Every row gives one point. Each copy is the shape, with its points in the same order, turned, moved and blurred by noise. Say if it was mirrored as well.

Shape (8 x 2):
[[-33  39]
 [-14  38]
 [ 32  51]
 [-10  11]
 [ 20  -1]
 [ 45  -8]
 [-33 -14]
 [-14 -19]]
Copy 1 (8 x 2):
[[-43 -26]
 [-23 -30]
 [ 19 -56]
 [ -7  -6]
 [ 21  -2]
 [ 46   1]
 [-24  28]
 [ -7  25]]
Copy 1 is: mirrored
Copy 2:
[[ 53  26]
 [ 34  38]
 [  0  69]
 [ 19  12]
 [-14  21]
 [-42  26]
 [ 24 -16]
 [  5 -14]]
Copy 2 is: mirrored

Shape, 6 rows:
[[ -9  24  17]
 [ -2  26 -36]
 [-26 -26  41]
 [-22 -19  -6]
 [  1  18   5]
 [ 39 -18  60]]
Copy 1:
[[-14  33  10]
 [  3   2  48]
 [-62  25 -16]
 [-35  -9  13]
 [ -7  22  13]
 [ -2  35 -69]]
Copy 1 is: mirrored
Copy 2 (6 x 3):
[[-24  -5  27]
 [-24  10 -25]
 [ 31 -38  35]
 [ 16 -21  -4]
 [ -9  -2  14]
 [ 30  25  71]]
Copy 2 is: only turned
Copy 3, 6 rows:
[[-35  -2 -14]
 [  9  30  -5]
 [-65 -28  25]
 [-30   4  30]
 [-18  -4  -9]
 [-25 -79  -1]]
Copy 3 is: mirrored

Shape:
[[-12 -29 -31  -5   4  -4]
 [-16   2 -20 -10  33  -6]
 [ -2  16   6  -9  10  34]
 [-12 -13  43  -9 -12   0]
 [  9 -32   4 -58  37  13]
 [-21  36  22 -34  14 -15]
 [ 62  29 -25  39 -71  22]
 [-24 -31  34   1   8  25]
 [ 13   9   5 -54 -67  55]
 [ 13  -5  11 -25  30 -18]
 [ 25  36 -14  41 -15  11]
 [ 48  38  -8  37 -37  -4]]
Copy 1 (12 x 6):
[[-21 -35 -11  11  30 -30]
 [  2 -11   3  16  56 -23]
 [  6  -8  14  22  27  24]
 [  8  -7  22 -35   8   3]
 [  5 -61   9 -21  66  17]
 [ 32  -4  54  -1  42 -11]
 [ 32 -33 -14  55 -77 -11]
 [-22   1   2 -32  23  16]
 [ -9 -64  56  20 -31  36]
 [ 33 -28   5 -16  44 -12]
 [ 33   5 -11  44 -16 -11]
 [ 52  -7 -10  40 -39 -18]]
Copy 1 is: mirrored
Copy 2 (12 x 6):
[[ -9 -30 -14 -23  -9  29]
 [-11 -15  10 -45  15  -4]
 [-11  33 -14 -21   7  -4]
 [ -1  24  26  21  13  23]
 [-21  18  29 -45 -16  51]
 [-14  19  44 -17  -4 -27]
 [ 74  21 -61  13 -37 -11]
 [-27  25   8   4  31  31]
 [-11  49 -14  33 -72  13]
 [ 12  14  36 -45   7  16]
 [ 41  17 -35 -14   8 -24]
 [ 71  27 -34  -7  -8 -29]]
Copy 2 is: only turned

Shape, 14 rows:
[[  1  60  17  12 -42  14  20  16]
 [ 15  12 -30  54 -25  49 -13   1]
 [  0 -45  57  11   8  39  -6  11]
 [-41 -24  19  15 -23  12  21  24]
 [ 48  -5 -18   3  22   0 -44  23]
 [-16 -12  -3 -65 -11  16 -11  42]
 [ 14  10   8  39  29   4 -33 -42]
 [  6  10 -12 -72   9  18 -56 -35]
 [-20   5 -24 -66  35   3   5  52]
 [ 11  -1   2  -6  -9  -3   7  22]
 [ -1 -11   1  -3  19   0 -12 -22]
 [ -9  -2  -1  15  -2  14 -17  35]
 [ -9 -14  65 -24  32 -64 -43  19]
 [ -9  12  40   1  34  54 -35  37]]
Copy 1 (14 x 8):
[[ 40  -8 -20  36  35  59   2 -13]
 [ 18 -62  -2  27   5   8  49   0]
 [-14 -29  24 -29  13  -2 -26 -40]
 [ -5   3  -9 -34   8  40   3  -9]
 [ 21 -38  37  20  -2 -37 -27  42]
 [ 44  11 -18 -16 -44   1 -42   6]
 [-29 -14  21  52  40 -34  11   8]
 [ 10  23 -15  58 -35 -55 -48   6]
 [ 68  35 -10 -31 -16 -36 -30  27]
 [ 30  -2  19   5   0  20 -15  10]
 [ -5   8  19  24   8 -29  -4   3]
 [ 20 -28  -8 -13  18   4  -6  16]
 [-25  34  28 -15  45 -12 -87  40]
 [ 26 -41 -16 -14  34 -32 -41 -17]]
Copy 1 is: only turned
Copy 2, 14 rows:
[[-36  13  56  24 -44 -33   5  10]
 [-57  20   8  -1 -21  44  -8 -28]
 [ 19  -2  52   7  49  14 -36 -32]
 [ -2 -17  34  44  21   9  21 -13]
 [ 29  24 -15 -13 -28  37 -42   7]
 [ 26  29  20  60  15   8 -15  57]
 [-21 -38  11 -50 -12  16 -36   2]
 [-15   1 -20   8  17   9 -64  89]
 [ 52  30  15  28  -4  21  20  78]
 [ 15  18  13  19 -11  -5  -5  -2]
 [  6 -15   1 -20  19   7 -17  17]
 [  7   1  27  25 -13  29  -3  -2]
 [ 82 -49  22  10  -9 -27 -63  20]
 [ 20   9  71  15   3  50 -42  22]]
Copy 2 is: mirrored
Copy 3:
[[-40   5  28 -33 -23  27  -6  48]
 [-40 -15 -26  23  22  46   5  33]
 [ -2  18 -19  49 -56  -7  17 -11]
 [ -2 -26  -6  20 -42 -29   3  40]
 [ 16  46 -41 -10  30  11  -5  -4]
 [ -1  -5 -37 -31 -42 -33 -53   5]
 [ -5  28  23  40  35  14   3 -14]
 [ -6  14 -12 -10   9  -4 -90 -50]
 [  4  -9 -37 -57 -14 -62 -27 -14]
 [  9   4  -7 -18 -15  -2  -7  21]
 [  9   0   7  15   8  -4 -18 -18]
 [-13   8 -27   4  -1 -19   3  28]
 [ 47  77  22  16 -21 -62 -27   7]
 [-51  42 -30  14 -24 -31   2 -18]]
Copy 3 is: mirrored

Shape:
[[-15  26  17 -23 -10  21 -12   7  42  -7 -36]
 [  5  14   1 -11   7   3 -24  33  34   2  -3]
 [ -8  -3  -6   3  31  17  21   2  -2   0 -25]
 [ 18   2 -51  66 -58 -42  -4   8 -30  10 -26]
 [ 24  -2  16   1  10  13  25  -4  30 -14 -13]
 [  9 -11 -42   1  17  43  25 -22  26   5 -10]
 [ 16  23  14   0  -8  28  24  13  14   4 -24]
 [ 24  -1 -28 -29  18  13  27 -26  -2 -27 -31]
 [ 20 -11   7   4   2   9 -11  20   5  -4 -12]
 [  4  29 -29  29 -39 -50  11 -18 -16  24  33]
 [ 20  55  12  12  -5  18 -36  17   8   1   5]
 [ -6  41  16  50  -6 -31 -45 -15  12   9   9]
 [ 39 -26 -37  27 -38 -34  13 -28 -48  54 -33]
 [ -2  24   4   6   5   0  -1  24  -6  10 -25]
 [-10  11   1  29 -42  -6 -24  -7 -23   1  22]]
Copy 1:
[[-40  20  24  17 -34  -7 -34   5  -2 -28  -9]
 [-18   8  21  26 -22 -14   5  16  20  -2   2]
 [ 14  18  18   6   3  -2 -15 -19 -25   4 -15]
 [ 33  32  -6  31  41  16  48  68 -37 -65 -19]
 [-10  42  17  12  -7  35 -12 -15   2  -1  -3]
 [  0  18 -11  24 -23  24  14 -44 -35  -3 -28]
 [-23  19  20  26   3  29 -25   7 -14  -1 -19]
 [ 30  27 -22  16 -27  30 -31 -18 -27  -4   0]
 [  4   8  26  25   2  16   3   4   4 -13  11]
 [ -8  28 -36 -18  23  11  49  67 -31 -13  -4]
 [-47   6  -7  42  19 -12  -7  25   9  -7  13]
 [-40  42  -5   4  36 -35  28  32   0 -32  25]
 [ 38  24   7  20  19  42  46  48 -90 -32  19]
 [ -4  12  21  19  12 -10 -14  25 -16  -4  -8]
 [-21  -7 -10 -10  33   8  25  35  -8 -45   9]]
Copy 1 is: only turned
Copy 2:
[[-48  55 -18 -31  -6   3  19 -14 -18  13  -7]
 [-45  32  -2 -13  19   0  20   6  10  -7   8]
 [ 21  27 -18  -3 -10 -23  23  -9   4  10 -12]
 [ -2  -7 -12  95  -3  32 -22 -35 -20 -19  38]
 [ -3  27  21 -10 -22 -12  41 -17 -14  -2  -3]
 [ 35  58   5  -5 -21  16  28 -32  21   0 -13]
 [ -5  36 -11  -5  -9   1  36  -8 -37 -16  -1]
 [ 22  38 -16 -14 -53 -21  24 -34  12  -5  19]
 [-18  22   7   6  -5 -15  12   6   3 -17   0]
 [ 11 -29   3  21   6  60  -6 -18 -13   5  58]
 [-31  16  -9 -28  35   9  -3 -14 -22 -41  16]
 [-31 -20  14  -4  49  12 -30 -33 -24   6  19]
 [ 48  23   9  74 -24   7 -33   0 -29   3  61]
 [-12  19 -24   8  15 -11  16   0 -18  -2  16]
 [-11 -22  -6  12   0  34 -36  -4 -20 -16   2]]
Copy 2 is: only turned
Copy 3, 15 rows:
[[ 22   9   2 -24  18  12 -15  30 -39  37 -12]
 [ -7   5 -28  -9  23  -3 -12   3 -14  39 -23]
 [ -4  -5   2   8  -2   8  34  16 -16   0  -6]
 [  5  36 -45 -29 -40  31   3 -48  44  -1  52]
 [ 31  -6  -4   7  20 -17   3   7 -18  -9  -8]
 [ 18 -46  13 -14  -4 -15  39  -2  -3  14   5]
 [ 34 -12 -19   6  18  22   1  17 -18   7   2]
 [ 12 -13   4   5   9 -23  40   0 -41   6  38]
 [ -4   0 -34  -6   8  -9  -4  12  -5   2  -2]
 [  4  25  -2  26 -10  19 -16 -46  51  35  45]
 [ -5 -15 -32  10   3  26 -48 -10 -26  34  -4]
 [-12  27  -1  11 -34  17 -60 -29   4  26 -12]
 [ 20  21 -46  14 -62  -6  31  -1  49  10  70]
 [ -4  12 -26   8   0  31   5   9 -13  18  -2]
 [-22   8  -6  -4  -8  23 -44  -3  31  13  34]]
Copy 3 is: only turned
